Every row gives one point. To make a cloud, some directions were put in groups of two or more. Within a group, all points are equally far from the middle, so they leave a hole (a ring in 2 directions, a hollow ball in 3). The other directions are filled evenly. Then the cloud was stretched, turned, moved and blurred a little. Count the holes, and give their numbers of directions, smallest first.

Cloud:
[[  0  36 -55]
 [ 22  65   0]
 [  0 -25  31]
 [ 13 -35   7]
 [ 44  25  40]
 [  1   5  52]
 [-36  62  12]
 [ 57  -3 -45]
 [ 39  -5  40]
 [ 15 -21 -43]
 [-35  -7  37]
 [ -6  58  29]
 [ 41 -12 -47]
 [ 34  50  28]
 [ 33  -1  44]
 [-21  29  50]
 [ 69   0 -37]
 [ 22  61  16]
 [ 69  -9  16]
 [-15  25  51]
 [-11  -5 -50]
 [-24  65 -15]]
Holes: 1 (3)

Cloud, 22 rows:
[[ 46 -48 -27]
 [ 45  11 -34]
 [ -8  -1 -68]
 [-25 -32 -26]
 [ 22 -52 -36]
 [-40 -16 -16]
 [-54  21 -15]
 [-51  13 -27]
 [ 40 -11  55]
 [ -8   3 -68]
 [ 49  22   0]
 [-32 -11  29]
 [ 28 -54  24]
 [-15  22  56]
 [ 30 -40  44]
 [ 40  21 -33]
 [-10 -12  52]
 [-40  57   5]
 [ 31 -12  59]
 [ 21  29 -49]
 [ -7  55 -33]
 [ 18 -22 -62]]
Holes: 1 (3)

Cloud, 30 rows:
[[-57  56   0  -9]
 [-59  18  61 -32]
 [-34  45  38  40]
 [-78  25  15  20]
 [ -6  20  77 -14]
 [-51 -11  53  30]
 [ -6 -23  60  25]
 [-38  10 -39  24]
 [-25 -23  18  43]
 [ 36  24  15   6]
 [-39 -33  46  -9]
 [-80  -1  23  -2]
 [ -8  33 -38 -23]
 [-10  38  67 -19]
 [-66 -19  11 -15]
 [ 14  18  68   1]
 [-58  19  19 -54]
 [-29  30  72  20]
 [-48 -21  14  35]
 [ -3 -35  14 -16]
 [-43 -29  51 -13]
 [-25  11  76 -32]
 [ 24 -17  45   9]
 [  4   2   4  55]
 [ 25  42  18  -3]
 [-20 -19  69 -23]
 [-12   6 -42  19]
 [-18  -9  47  50]
 [ 19  34 -11  29]
 [-54  13  58 -42]]
Holes: 1 (4)

Cloud, 30 rows:
[[-50  26  42 -38]
 [ 19  16 -57 -42]
 [ 59 -41 -42  26]
 [ 38  23  14  -9]
 [-50 -18   0  58]
 [ -2   0  56 -27]
 [-15 -16  51  49]
 [  0 -39  53  21]
 [-17  31 -41   3]
 [ 52  -9  28  13]
 [-51 -14 -46 -17]
 [ 61 -32  27  -6]
 [-35 -55  20  14]
 [ 11 -26  47 -29]
 [ -1  -7 -50  33]
 [ 26 -66  14  -7]
 [-13 -60  20  -3]
 [-48   6   5  59]
 [ 16  -2  37  42]
 [  6  22  14 -60]
 [-50 -16  14  61]
 [ 73  -6  -7   0]
 [ 15  11  51   7]
 [-61  12  59  37]
 [ 56  -4  17 -40]
 [-59  23 -20 -44]
 [ 31 -30 -19 -70]
 [-22  -1  18 -63]
 [-21  31  42  30]
 [-73  -9 -20  28]]
Holes: 1 (4)

Cloud, 52 rows:
[[  4   8   6  80  14  65]
 [-53 -20   4  27  65  -1]
 [-46   6   7 -34   9  47]
 [ -1   2  33  40   2  93]
 [-26  35  49  17  18  74]
 [-32 -29 -22   3  -8  60]
 [-81  16   1  36 -15  39]
 [  2 -34   7  40  13  18]
 [ 30 -61 -13  24  -2  25]
 [-60  22 -16  27  47  43]
 [  8 -34  34  16 -51  48]
 [ 31  41   3  17  29  72]
 [ 26 -38 -13  81  32 -13]
 [-24  62  -8  44  23  -2]
 [ -9 -26  22 -36  13  47]
 [ 10 -48  23 -16   8  37]
 [-38   9 -49  56   7  36]
 [ 23  42  12  63  30  29]
 [ 55 -14  58  37  -5  77]
 [ -9   7 -24  42  22  77]
 [ 30  49  21   4 -17  29]
 [-25  41   6  30 -27  52]
 [-40 -46   3  38  -4   4]
 [-56 -12  10  39 -15  52]
 [-46   9 -45  53  14 -34]
 [-65 -49  13  56   3  39]
 [ 29  17  19  26  52  25]
 [ 11  44  18  60  35  46]
 [-37  21  47  33 -50  50]
 [  0   6 -21  71  43 -43]
 [ 20  14  10  48  58 -18]
 [-16 -12  27   8  44  59]
 [-48 -19  32  41  44  62]
 [-73  14  -6  -2  44  38]
 [-19  21  60  51  27  -6]
 [ 47 -40  37  29  14  30]
 [-44 -18  21  10   5 -28]
 [-29  72  -6  29   3  54]
 [ 34  60 -25  -2  -7  61]
 [  9  26  60  23 -11 -10]
 [-22 -44  28 -10 -23  84]
 [-21  43 -13  31   1  56]
 [ 14   7 -20 118  31  -8]
 [-77   3 -31  16  18  50]
 [ 16   0 -65   0   6 -22]
 [  7  56   8 -11 -40  61]
 [-11  32  10   0  13  26]
 [-24  -6  35   5 -27  65]
 [ -5   1 -12  -1  37  27]
 [  2 -13  24  -3  16  19]
 [ 17 -18 -58  35 -16  32]
 [ 18  10  25  36  46  12]]
Holes: 0
